Rows are points. Each table stands for the endless flat space through its points: a line for two points, a plane for three, and so on. Write the one point that lies in both, or say that there is none.
In the rows, zero is written as 128.

First:
[[119 126 117  91]
 [140 159 128 130]
 [154 159 150 112]]
Second, 2 rows:
[[140 174 111 115]
 [140 167 118 116]]
They share: [140 153 132 118]

First, 3 rows:
[[100 102 147 132 127 171  75 135]
 [118 101 129 129 121 162  92 149]
 [124 105 132 117 121 162  90 159]]
Second, 3 rows:
[[104  88  93 146 121 165 119 135]
 [120  92 142 124 131 147  78 159]
 [104  82 114 134 133 153  98 147]]
They share: [120  98 121 136 119 159  99 147]

First:
[[110 112  94 140 142 136  86 153 131]
 [100 103  85 140 143 152  75 161 137]
 [ 86 130 112 140 148 172 116 117 143]]
Second (3 x 9):
[[104 122 127 142 142 129 100 122 131]
 [112 138  87 134 134 165 112 154 151]
 [ 87 139 113 126 153 132 106 114 129]]
They share: no point

First (4 x 12):
[[124 128 155 155 118 141  96 112 167 123 142 177]
 [103 119 170 158 133 126  90  88 143 138 121 159]
 [112 114 158 154 122 129 112 113 153 111 135 164]
 [113  87 145 131 141  85 137 115 116  87 128 121]]
Second:
[[110 116 162 142 115 105 131  99 120  91 103 124]
 [112 112 160 142 125 103 117 101 130 103 113 138]
 [128 124 168 154 129 131 109 129 154 115 133 134]]
They share: no point

First, 3 rows:
[[135 100 115 120 146 150 163 127 138 114 124 127 117 173]
 [134 126 139  99 115 142 139 117 161 120 132 130 119 156]
 [128 102 107 125 145 150 163 133 131 108 120 132 111 166]]
Second (2 x 14):
[[117 124 119  99 116 150 146 123 149 116 136 139 108 154]
 [147 119 134 119 141 145 131 138 159 126  96 124 133 169]]
They share: no point

First, 2 rows:
[[ 99 152 113 121 124 134 119 140 163  95 130 108  87 115 101 145 150 111
  147 157]
 [ 98 153 105 123 116 131 119 132 167  87 135 107  80 117  93 138 149 107
  147 157]]
Second (4 x 20):
[[103 150 136 105 160 151 138 139 164 115  97 103  95  97 118 156 168 107
  145 150]
 [140 154 140 153 150 124 131 163 181  74 101 114  93  87 116 126 158 124
  102 187]
 [ 87 162 130 116 117 130 107 167 146 133 144 121 112 151 129 168 130 117
  165 151]
 [112 156 136 126 139 133 120 157 164 103 118 112  98 115 124 150 147 113
  136 168]]
They share: no point

First:
[[110 118 139 111 126 120 103 105 154 129 100 126 123 121 105 145 156 160
  151 103 123 109 133 117]
 [110 114 142 111 120 113 106 101 154 131  93 123 129 127  99 140 159 167
  146 106 122 111 130 116]
 [113 128 157 126 117  88 112  76 136 139  68  99 135 124  90 132 171 186
  144 100 130 131 139 133]]
Second:
[[ 77 156 135 109 110 132 124 102 123 118 116 110 108 138  79 152 166 127
  124  92 120 123 130 120]
 [114 128 140 108 129 129  99  99 149 126 104 116 103 113 112 146 154 166
  150  83 128 109 137 138]
 [ 99 140 126 125 156  87 121  88 145 144  94 115 148 107 107 128 142 153
  151 101  92 126 139 116]
 [112 121 133 126 144 107  97  87 148 140  87 117 120  99 121 127 146 173
  161  82 109 102 145 146]]
They share: no point

First, 4 rows:
[[132 165 111 113 103 106 133 132 124 149 108 143 106 162 149 141  91 132
  138 132 134 146 108 161]
 [152 109 117 105 103  88 155 158 164 187  90 143  82 162 147 107  89 142
  154 138 158 154 154 131]
 [137 176 125 129 120 100 145 138 111 137 117 134 118 147 137 155 110 136
  166 110 127 156 102 139]
 [147 160 134 137 132  89 162 153 119 146 118 130 114 135 130 148 119 139
  190  99 135 164 119 114]]
Second:
[[130 160 126 102 114 102 138 127 119 169 131 132  97 148 116 153 108 160
  145 151 125 153 125 135]
 [136 159 104 124  84 100 128 152 100 175 111 146 112 150 135 133  96 146
  131 137 106 158 115 133]
 [146 156 120 128 106 100 154 151 129 145  93 138 111 156 152 131  96 136
  159 109 137 157 117 141]
 [138 166 122 122 104 108 154 143 117 151 107 134 107 148 138 137  96 152
  147 125 127 157 123 139]]
They share: [142 153 122 118 111  97 146 143 130 154 105 137 106 156 141 139 102 140
 158 122 136 155 118 139]

First (4 x 24):
[[134  84 107 140 135 129 161 152 152  86 143 140 118 100 162 104 112 155
  103 116 135 183 109 138]
 [130 133 109 177  87 130 121 153 132 145 140 163 101  95 162 117  95 171
  138 142 168 166 147 131]
 [138 148 103 163  88 166  75 142 143 163 175 153 120  88 145 107 106 157
  140 136 152 107 144  95]
 [156 107 117 133 135 174 109 125 146 117 174 143 137 103 152 111  99 139
  126 128 110 122 105 107]]
Second (3 x 24):
[[100 117 117 122  91 119 117 180 125 132 160 184 103 117 151 119 103 161
  124 111 171 122 113 125]
 [129 133  91 147 142 130 158 146 170 101 174 153 111 104 189  86  68 118
  124 165 142 140 155  94]
 [106 119 113 127  99 122 123 173 132 127 161 178 105 114 156 114  98 155
  124 119 165 126 119 121]]
They share: no point

First, 4 rows:
[[121 132 126 103 128 124  88 150 134 161 156 151 127 148 108 101 135 161
  122 139 163 114  91 153]
 [156 125 154 130 131 143  93 143 155 122 158 156 107 164 138 103 143 153
  155 114 127 125 116 134]
 [160 112 167 124 130 141 102 148 142 119 151 166 116 177 135 108 139 156
  157 123 138 119 116 149]
 [136 133 134 110 123 139  93 143 139 146 154 152 119 152 110 107 143 157
  127 138 155 121  96 150]]
Second (4 x 24):
[[153 119 148 124 125 138 101 134 155 129 152 149 117 141 140 110 160 165
  127 157 141 122 126 146]
 [119 115 156 132 135 138  99 166 115  79 166 127 123 153 116 122 144 127
  105 173 163 162 116 140]
 [132 111 158 124 139 140 110 155 133  97 165 133 131 156 131 123 155 145
  106 178 158 142 127 129]
 [151 159 124 120 111 156  93 132 137 141 132 161  95 145  96  96 148 149
  139 113 143 132  90 156]]
They share: no point

First (4 x 24):
[[ 93 138 150 156 104 156 173 139 104 159 132 139 162 145 146 183 147 159
  135 111 122 117 174 135]
 [116 142 171 145 105 142 137 129 126 149 109 163 156 160 156 130 136 138
  122 163 100 132 112 121]
 [105 158 156 134 110 148 131 121 132 147 110 155 162 157 164 133 147 145
  129 157  90 155 120 127]
 [108 156 126 146 108 146 166 134 104 151  94 131 148 132 151 173 182 131
  159 116  96 147 187 153]]
Second, 4 rows:
[[109 164 147 145 106 127 136 134  98 154 124 167 114 160 146 162 152 161
  170 166 106 126 145 141]
 [ 80 150 158 159 111 153 149 141  82 131  99 160 146 171 128 184 145 138
  150 150  99 116 144 162]
 [ 81 140 159 161 110 151 140 154  66 126 104 179 138 172 122 178 156 133
  162 166 102 110 141 169]
 [ 94 120 164 163 106 159 156 155  83 133 100 166 164 156 131 164 158 119
  136 144 107 112 146 154]]
They share: [111 140 156 152 104 145 158 136 111 153 110 149 153 148 149 157 150 139
 135 136 108 125 150 133]

First:
[[122 118 115 128 110 149 122 125 131 107 136 120 108 124 146 114 114 128
  159 113 110 108 150 123]
 [114 134 103 130 110 137 128 111 139 123 150 128 104 136 140 108 100 124
  151 129 104 104 142 139]]
Second, 4 rows:
[[ 89 148  86 168  60 128 137 152 140  82 169 125  78 131 165 136 102  91
  142 149 107  82 181 130]
 [117 135  98 142  87 113 141 138 124 102 152 136  82 128 172 131 117 119
  137 154 116  98 159 122]
 [132 117 113 115 123 140 123 108 133 123 134 127 112 125 142 110 114 140
  152 118 110 110 138 131]
 [135 122 131 109 143 137 132 108 110 143 129 132 109 143 145  89 111 147
  166 123 112 136 113 117]]
They share: [118 126 109 129 110 143 125 118 135 115 143 124 106 130 143 111 107 126
 155 121 107 106 146 131]

First:
[[128 104 159 142 113  93 140 148 103 173 119 181 129 112 149 120  89 159
  109 113 119 168 134 112]
 [128 121 159 146  97  94 139 157 104 172 138 131  97 111 147 123 124 162
  110 106 136 144 110 134]
 [164 133 155 174 101 122 119 135 132 136 106 157 129  95 195 111 106 184
  128  96 118 134 112  90]
 [110 113 153 124 107  78 155 166  88 188 152 142  93 121 119 135 119 141
  103 113 143 165 125 148]]
Second (3 x 24):
[[119 128 133 132 122 113 143 137 101 160 128 170 105 123 158 155 109 145
  116 118 125 178 140 125]
 [133 124 133 140 100  95 139 151 119 154 146 136  93 105 156 117 125 131
  138  92 145 140 122 109]
 [133 121 131 142  98  91 140 152 122 153 148 130  86 102 157 110 127 124
  145  87 147 132 118 106]]
They share: no point

First:
[[122 112 139 100 122 158 156 140 128 121 115  98 120  91 116 142 162 136
  119 129 118  93 113 120]
 [155 136 163 103 110 179 141 167 122  82 106  89 102 133 119 115 168 154
  122 123 151  99 107  87]
 [147 122 164  95  82 158 161 170 138  86 120 113 125 126 106 102 152 166
  144  94 153 113  88 100]]
Second (3 x 24):
[[119 116 162 104  97 134 166 144 136  93 134 106 123 112 111 119 138 155
  139 118 154  94 106 108]
 [133 116 156 103  96 144 165 151 140  97 126 107 124 117 109 114 147 152
  135 112 148 100  97 111]
 [125 117 158 100  93 141 165 144 132  97 126 103 124 112 107 118 144 155
  131 115 146  98 101 104]]
They share: no point

First:
[[129 144 150  97 101 107 103  98 125 113 108 140 140 164 111 118 110 129
  128 118  92 100 135 112]
 [113 148 182 105  97 111 119 114 129 133 128 160 144 144 119 138  86 121
  136 106 116 104 167 136]]
Second:
[[117 139 167 124  68 103  84  81 121 135  97 155 165 188 119 103 100 133
  161 111  78  93 157 118]
 [118 128 179 138  91 139 106  87 111 109 112 133 166 170 120  91 119 137
  133 143 101 113 135 146]
 [ 86 109 181  97  91 133  96  97 126 113  89 140 115 140 134 129 136 127
   91 129  95 105 126 113]
 [ 98 120 208 126  78 133 116 111 108 108  95 116 118 166 151  94 160 154
  117 151 118 136 134 143]
 [132 145 150 111 116 127 114  87 129 110 126 147 157 156  89 118  93 120
  125 129  96 102 139 128]]
They share: no point

First, 5 rows:
[[132 110 149 140 129  84 141 102  75 141 158  82 160 123  71 140 127 119
  140 113 156  91 128 170]
 [132 129 130 103 123  99 134 107 104 125 145  93 142 114  80 145 131 126
  134 109 131 134 133 178]
 [112  76 128 162  65 114  78 112 141 107 161 116 143  52 132 105 148  97
  101 107 121 133 113 142]
 [112 110  95 116 133 152  99 142 131 145 148 130  78 109 109 146 201 107
  142  93 114 167 122 150]
 [159  82 138 137 116 110 134 142 110 148 137 128 124 113  88 111 137  78
  113  68 109 151 131 161]]
Second (4 x 24):
[[146  85 113 140 125 128 111 125  93 138 165 135 134 113 121 146 163 100
  159  98 132 131 139 168]
 [143  98 109 131 132 128  98 129 102 129 157 113 133  91 109 157 188 109
  147  98 143 158 128 153]
 [104  91 121 118 119 112 121 117 123 140 141 115 112  93  97 124 145 106
  143 114 134 117 129 150]
 [143 113 123 148 120 121 102 121  93 128 169 102 144 110 103 153 176 115
  131  96 136 144 121 165]]
They share: [120 105 125 134 117 114 113 117 109 134 155 105 128 103  97 136 157 112
 133 106 134 127 123 158]

First:
[[159 137 139 121 121 167 118 115  96 161 204 149 139 152 137 160  95 166
  145  88 107 104 125 147]
 [154 149 155 134 134 167 151 142  82 142 167 115 127 170 160 147 128 147
  127 115 122  93 124 184]
 [126 154 130 110 131 137 125  95 120 154 149 148 133 163 119 145  96 144
  137  93 140  90 133 123]
 [115 169 155 115 162 119 155 128 127 146 128 117 104 143 148 158 135 175
  110  88 162 107 137 146]
 [162 135 143 122 123 151 136 113  93 139 183 131 150 153 147 135 106 140
  148 103 125 100 128 151]]
Second, 2 rows:
[[148 141 171 128 138 137 143 140 114 140 171 103 133 144 158 151 122 149
  115 109 148 123 128 148]
 [143 161 131 113 153 132 168 110  89 130 141 133 123 144 158 131 137 169
  150  84 138  83 138 173]]
They share: [146 149 155 122 144 135 153 128 104 136 159 115 129 144 158 143 128 157
 129  99 144 107 132 158]

First, 2 rows:
[[114 112 133 132 104 118 131 105 101 158 144 114 115 105  97 114 154 102
  127  98 136 142 102 133]
 [117 106 131 135 111 124 124  97 101 161 146 117 109  97  92 114 154 107
  128  99 135 144  95 135]]
Second, 4 rows:
[[100 136 150 111 111 116 144 111  89 163 162 110 126 118 124 106 179  88
  111 103 161 129 100 151]
 [128  91 124 119  96 121 118  79 135 156 111 133 118 133 103 148 150  83
  162  99 131 154  95 108]
 [126 111 136  90 107 135 116  72 132 166 123 132 139 149 122 136 175  61
  150  97 161 151  96 133]
 [104 115 160 137 114 103 154 127  93 150 153  97  88 103 121 130 168 131
  120 123 137 112  83 126]]
They share: no point

First, 6 rows:
[[132 132 132 142 133 103  90 158 111  96 123 143 150 134 140 164 140 124
  112  80  81 152  93 176]
 [151 103 124 144 164 117 113 152 122 131 166 142 168  95  93 129 182 132
  104 103 121 139  71 128]
 [152 121 138 131 132 114  84 146 123 101 141 151 167 113 116 145 142 135
  121 100  89 133  76 166]
 [133 105 121 135 129 108 129 179  95  78 151 148 143 106 133 134 128 132
  107  96  92 155 107 173]
 [128 115 131 140 117 104 108 173  92  64 137 159 138 115 138 151 118 140
  112  85  69 157 103 189]
 [158 120 113 100 100 126 137 169 131  98 127 119 161 118 164 126  92  95
  113 131 117 127 125 170]]
Second (4 x 24):
[[170  97 111 125 129 138 124 157 134 113 173 143 135  97 139 129 123  99
   83  97  90 115 104 156]
 [138 121 128 119  79 100 128 154 115  76 113 140 173  97 125 131 130 144
  130 147 108 124  91 159]
 [175 111 128 104 120 119 120 150 117 106 158 164 151  84 140 113 133 104
  100 131  84 114 110 179]
 [145 128 114 131  88 122 153 164 111  95 128 137 154  95 103 150 108 124
  116 128  96 146 103 148]]
They share: no point

First, 4 rows:
[[134 147 132 125 144  88  89  88 111 135 189 127 143 105 158 106 166  89
   99 179 129 188 173 131]
 [119 156 147 113 144 106 104 109 105 135 156 112 143  99 158 100 145 104
  108 152 135 152 149 107]
 [147 128 141 119 150 101 105 121 121 151 152  98 120  80 157 133 156 135
  122 121 115 128 176  91]
 [123 140 187 101 112  99  81 153  81 145 126 120 174 104 145 121 158 119
  132 113 151 120 166  71]]
Second, 2 rows:
[[133 170 178 119 148  80  91 117  90 138 150 104 119  99 153 109 175 117
  125 157 159 129 131  96]
 [130 163 171 116 143  85  92 115  95 137 150 108 127 100 153 109 169 114
  119 155 152 134 138  99]]
They share: no point

First:
[[149 128 110 106 133  99 120 132 100 151  95 122  96 135 130 138 136 101
  138 135 121 149 104 115]
 [135 134 114  96 119  85 108 126  84 163  81 118  88 129 122 128 126  97
  144 123 127 143  90 111]]
Second:
[[177 134 102  96 185 109 141 135  96 175 135 130 118 147 137 155 138 124
  120 174 151 125 141 126]
 [148 104 109 124 116  92  98 120 101 119 101  81  64 153 135 108 131 116
  136 125 138 134 115 150]
 [155 175 111 108 169 123 159 165 138 186 121 173 129 152 136 150 123  71
  149 160 106 153 117 118]
 [167 111 113  96 169 107 123 117  86 142 133  99  97 152 130 134 145 133
  121 154 158 127 133 130]
 [151 121  86 144  91  81 103 145 120 144  65 114  73 130 149 134 122  94
  141 129 102 148 105 142]]
They share: [156 125 108 111 140 106 126 135 108 145 102 124 100 138 134 143 141 103
 135 141 118 152 111 117]

First:
[[121 116 157 103 166 124 161  90 165 167 146 108 117 136 119  96 139 151
  120 147 131 144 123 134]
 [129  97 156 110 144 140 153 104 146 154 145 107 142 142 104  89 153 155
  137 148 148 144 121 140]
 [ 77 102 159 106 140  86 157 130 155 133 153 140 101 139 134 135 171 154
  119 108 148 130 128  86]
 [113 138 126 100 179 107 106  88 167 169  99 113 125 103  83 111 120 157
  182 135 175 154 104 110]
 [ 96  61 150 136  93 124 152 132 140 131 152 136 116 135 118  90 191 141
  123 120 146 105 144 116]]
Second:
[[104 127 160 106 158 110 144  91 155 170 153 125 132 138 121  95 171 151
  129 108 138 127 138 126]
 [ 84  73 113 109 126 109 146 140 188 134 131 115  94 129 115 101 148 134
  163 121 139 143 115 121]
 [ 84  91 134  88 150 100 152 125 185 146 149 109 112 144 121  83 169 125
  157 106 124 143 124 136]]
They share: no point

First (4 x 24):
[[119 142 140 153 124 101 148 147 146 150 130 145 105 126 116 166 162 118
  146 164 113 110 109 143]
 [124 179 142 149 118  88 132 148 141 121 125 161 119 125  86 156 145 146
  144 142 106 114 140 157]
 [117 175 142 149 119  93 138 148 138 125 124 158 122 132  90 154 149 140
  149 147 105 114 138 150]
 [ 63 155 130 163 117  91 146 162 142 147  92 146 144 172 118 140 159 130
  171 149  85 110 138 102]]
Second:
[[130 184 163 133 126  82 146 146 145 133 136 177 102 143 115 133 142 153
  163 189 126 138 142 159]
 [114 154 136 149 116  97 143 153 129 128 114 158 116 126  96 159 158 137
  145 153 111 114 138 137]
 [ 97 137 120 166 115 109 142 153 133 138 109 133 130 125  92 177 168 113
  139 127  92  92 118 125]]
They share: [111 159 140 152 121  97 144 149 141 138 123 151 118 135 104 157 156 129
 151 155 106 112 126 141]

First:
[[118 158 121 142 104 130 145 138  93 158 145 121 155 149 104 163 154 124
  147 121 132 162 175 104]
 [132 140  99 121  93 120 150 157 114 126 119 137 111 101 111 119 160  96
  124 156 107 148 127 127]
 [132 153 125 149 106 128 146 139 100 160 130 120 156 145 104 157 165 110
  141 121 134 162 171 110]]
Second:
[[119 117  96 151  86 128 142 138  66 137 130 117 113 142 112 140 142 123
  155 137 125 137 123 110]
 [115 169 110 119 120 118 162 174 118 131 166 123 157 122 124 168 178 101
  111 141 127 175 169 116]
 [ 95 167 112 106 134 109 151 175 127 135 158 120 158 139 113 160 174 105
  123 138 109 171 151  91]
 [ 91 156 108 128 114 117 117 139 107 165 122 153 148 146  80 125 147 137
  142 124 102 164 152  88]]
They share: no point

First:
[[125 137  86 167 128 135 162 101 101 131 118 163 143 137 126  98 118 119
  123 112 106 156 180 116]
 [105 136  81 162 123 130 186  88 102 143 133 167 142 135 151  98 135 140
   94 102 138 135 190 115]
 [119 142  83 166 125 128 173  90  96 139 139 161 147 126 133 101 122 130
  109 112 130 136 174 123]
 [141 157 106 163 131 116 129  92 106 125 129 138 139 137  95  93 129 102
  151 144 117 146 144 141]
 [155 154 127 132  93  82 128 122 164 163 119 109  90 193  99 112 149 144
  118 178 142 113 124 139]]
Second, 6 rows:
[[157 135  83 181 134 104 140  75 141 125 121 154 151 109 100 133 110 160
  119 124 126 162 142 104]
 [ 87 169 103 128 119 105 201 128 115 176 139 156 124 159  96  41 148  67
   72 153 100 130 191 134]
 [141 129 114 155  89 134 145 105  82 132 137 123 123 169 149 117 138 140
  173 119 158 108 175 160]
 [ 90 137 145 167 101 144 181 130  87 132 150 146 135 193 118  87 143 100
  138 150 111 109 177 164]
 [131 139  87 158 122  81 188  86 151 153 140 159 163 105  63  95 126 123
   91 130 119 159 194 113]
 [140 160  82 123 104 122 141 105  91 162 130 130 110 165 148  88 138 116
  126 121 149 113 170 141]]
They share: [132 146  97 158 119 117 154 100 114 141 129 146 132 145 118 102 128 127
 120 132 126 136 159 128]

First, 5 rows:
[[155 129 163 125  98 109 109 153 169 136 123 119 112 144 174 156 133 107
  181 104 141 126 138 150]
 [140 168 114 110  95 127  83 175 131  84 146  87 109 139 130 106 170 105
  155 105 156 139 152 148]
 [135 145 152 143  74 146 105 184 156 128 139 102 139 133 158 151 182 138
  170 157 174 139 129 161]
 [ 96 168 118  88 111 125 137 141 131  94 110 137 109 181 134 128 118 123
  113 131  82  99 122 150]
 [130 183 146  84 148 126  92 155 167 137 122 118 127 166 183 168 123  78
  170 136 116 107 143 131]]
Second (7 x 24):
[[ 97 133 130  71 112 110 128 165 160 105 121 144 118 149 174 123 120  96
  155 138 173  99 162 166]
 [160 103 134 111  72 163 129 142 134  76 126 105  98 179 182 105 138  93
  174 135 105 106 153 139]
 [142  98 120 105  85 137 120 126 156 117 121 126  93 201 203 132 115  86
  140 149 149 119 151 176]
 [105 167 148 111  88 133 117 140 159 125  86 135 110 131 130 167 128  99
  151 126  90 140 131 125]
 [124 162 152 117  87 142 118 147 150 108 102 121 111 136 130 152 137 106
  167 119  81 129 131 116]
 [131 162 140 111 127 103  73 158 154 143 163 126 131 178 150 176 119 143
  140 124 145 124 108 137]
 [117 130 138  87  93 141 141 160 166  87 103 114 113 148 172 112 139  93
  172 126 135 110 168 139]]
They share: no point

First:
[[133 133 133 146 160  93 107 150 141 143 149  91  89 118 158 121 122 100
  121 124 138 169 112 141]
 [ 92 108 127 105 162 157 167 121 135 103 156 124 129 170 152  98 100 128
   87 121 102 153 119 185]
 [117 106 150 128 152 104 126 170 113 152 164  85 135 147 181 132 128  84
  111 127 120 160  74 123]
 [110 122 116 129 157 130 146 134 148 121 159 101 109 150 151  93  95 124
   94 119 107 171 120 164]
 [134 119 161 114 151 139 123 134 122 117 162 107 145 135 197 114 145 113
  126 102 141 155  76 156]
 [ 86 109 113 145 163  71 143 174 126 164 134 101  73 141 116 130  95  82
   96 152  93 162 138 136]]
Second:
[[117 113 128 136 169 123 139 133 123 130 159 116 123 125 165 120 112  92
   96 126 100 166  94 146]
 [115  97 136 130 167 109 127 133 145 138 171 142 115 141 173 102 116  86
   82 142  78 168 120 164]
 [111  91 148 124 167 102 133 142 144 139 161 135  96 155 163 101 112  91
   91 140  88 155 137 168]
 [ 85  99 148 102 135  96 137 166 140 143 143 129 104 175 151  97 132 115
  111 134 106 149 145 180]]
They share: [104 111 136 123 156 115 143 148 123 133 147 112 114 143 155 116 118 104
 108 124 111 156 110 155]

First:
[[113 107 113 111 156 118 158 146  83 177 109 142 177 160 129 105 142 136
  122 110 111 148 156 145]
 [ 97 138  94 101 138 194  84 139 152 144 168 113 132 116  74 107 118 142
  160 145 167 138 156  89]
 [124  98  58  41  99 158 141 100  93 115 159 136  74 141  92 181 119 114
  115 172  77 168 139 105]
 [110 124  84  95 132 177 123 146 133 147 147 119 135 138  92 114 135 145
  149 149 136 137 149 102]
 [113  98 108  96 157  99 162 144  43 145 100 165 151 163 152 127 138 123
  113 105  77 141 126 142]
 [121 151  79  93 171 149 100 130  97 123 161 153 140 123 107 132 136 139
  138 121 116 117 120 110]
 [114 113 100 100 146 153 112 125  98 138 144 147 128 148 107 126 121 121
  142 126 118 141 149 110]]
Second, 2 rows:
[[110 103 108 106 142 152 120 132 104 138 142 141 141 143 109 115 121 130
  147 121 117 138 151 111]
 [110 131  88  90 142 160 116 132 100 170 126 137 113 167 101 131 129 110
  127 149 141 162 159 115]]
They share: [110 110 103 102 142 154 119 132 103 146 138 140 134 149 107 119 123 125
 142 128 123 144 153 112]

First, 7 rows:
[[145 129 123 166 153 101 164 144  89 166 161 120 129 101  97 106  84 143
   98 126 110 150  98 147]
 [123 118 116 123 165  95 154 151 132 170 159  92 125 138  98  90  51 151
  122 124  66 157 127 133]
 [133 119 144 113 148 116 111 121 172 147 157  48 198  96  68 112  80 111
  116 103 115  97 144 179]
 [167 146 139 173 156  76 152 147 135 195 193 103 154 108  81  99  60 119
   81 112 115 141 111 179]
 [167 138 142 171 145 121 135 148 117 174 153 116 160  94  93 105 116 136
   88 115 118 123 127 162]
 [168 147 151 182 130 101 196 115 122 176 212 129 166 104  93 118  86 147
  125 136 138 123 117 174]
 [130 106 152 112 122 143 138 106 132 108 150  70 203  74  75 140 115 122
  134 124 142  87 128 169]]
Second (5 x 24):
[[181 129 156 172 153 133 152 144  95 154 156 138 147  76  88  95 108 152
  105 133 138 170  86 129]
 [133 133 170 145 133 119 139 153  98 173 125 109 134  74 102 146 159 151
   65 160 117 146  87 182]
 [ 93 148 138 136 116 108 155 124 117 143 157  90 165 111  90 137 110 157
  107 113  89 105 137 140]
 [125 148 152 158 130 117 150 131 102 148 154 116 156  85  84 124 116 154
   95 121 118 141 104 131]
 [157 127 148 145 137 124 156 144 111 152 156 101 157 106 100 109 111 162
  113 130 100 128 120 151]]
They share: [143 122 136 143 140 124 158 137 114 152 156 111 152 107  98 112 101 150
 121 130 106 129 126 145]
